Each point is reached from the start by the listed moves, each made once or not at all, plus a little noise. Say if it took an odd or an even number of moves. Then give how often each move was made.
In the rows, zero is written as 128.

Moves:
(1): [158 127  97 153]
(2): [131 184 123  69]
Start: [118  82 127 159]
Points:
[151 136  92 126] => even (1, 1)
[121 140 122 101] => odd (0, 1)

Moves:
(1): [161 109 130 114 131 142 145 127 128 126]
(2): [135 167 138  95 130 137 110 125 155 147]
(3): [132 153 151 156 142 118 167 108 115 125]
(4): [143 153 112 140 129 110 120 133 124 109]
(5): [150 141  86 147 169 146 113  99 115 138]
(6): [130 148 125 163 113 169 120 137 126 139]
(7): [123 136 108 127 149 123 160 147 136 119]
(8): [130 118 142 122 155 115 118 143 137 128]
Start: [156 115 139 119 102 152 113 115 137 105]
Points:
[225 186 142 151 174 212 120  83 144 139] => even (1, 1, 1, 0, 1, 1, 0, 1)
[211 138 162 140 146 126 153 112 130  83] => even (1, 0, 1, 1, 0, 0, 0, 1)
[188 223 110 167 163 203 144  89 142 136] => odd (0, 1, 1, 0, 1, 1, 1, 0)

Moves:
(1): [137 127  90 151 156 123 117 119 125 143 128 118 115 113 105 131 127]
(2): [106 145 135 109 152 110 130 134 128 132 109 111 112 140 130 122 128]
(3): [158 120 128 126 123 124 140 116 138 137 114 122 124 122 116 145 117]
(4): [126 126 130 125 101 145 127 166 138 148 135 125 130 105  89 106 140]
(5): [137  98 132 138 118 135 124 102 113 114 127 119 133 147 138 137  85]
(6): [140 134 103 140 131 132 134 146 113 120 138 129 144 109 177 142 130]
(7): [128 104 106 132 133 123 126 155  96 108 107 150 112 129 132 125 108]
(8): [137 141 116 120 105  86 105 116 126 123 114 115 111  99 146 121 131]
(9): [114 138 112 108 129 135 127 115 137 120 130 133 154 108 129 130 117]
(10): [120 118 116 120 126  98 120 167 134 120 102 158 136 128 108 155 111]
(11): [120 149 136 131 129 134 143 141 143 139 124 138 108 126 142 107 132]
(12): [113 135 129 123 108 139 113 117 128 127 128 147 104 125 131 140 126]
(13): [132 125 140 112 144 128 128 132 152 113 118 122 142 128 138 127 120]
(14): [137 137 120 141 122 152 126 144 141 115 108 113 131 129 138  98 139]
Start: [116 144 126 116 125 123 135 134 115 125 127 100 135 120 142 127 138]
Points:
[131 137  98 138  82 155 140 227 129 113  92 115 148  96 164 105 106] => even (0, 0, 0, 1, 1, 1, 0, 0, 0, 1, 1, 0, 0, 1)
[114 156 104  76  76 125 113 165 151  93  33  88  89  71 165  85  72] => odd (0, 1, 1, 1, 1, 0, 1, 1, 1, 0, 1, 1, 1, 1)
[145 118  70  93 107  72 104 184 106  55   8 107 103  98 216 160  51] => even (0, 1, 1, 0, 1, 1, 1, 1, 0, 1, 0, 1, 1, 1)
[171 113  35 114 121  62 105 225 113 112  55 116 120  23 129 156  96] => even (1, 0, 1, 1, 0, 1, 1, 1, 0, 1, 0, 0, 1, 0)
[148 189  69 119 124  80 136 177 133 171  98  62  84  39 152 104 147] => odd (1, 1, 1, 1, 0, 1, 0, 1, 0, 0, 1, 0, 0, 0)
[124  97  82  67  57  84  91 172 124  82  55 137 128  61 119 163  44] => odd (0, 0, 1, 1, 1, 0, 1, 1, 1, 1, 0, 1, 1, 0)
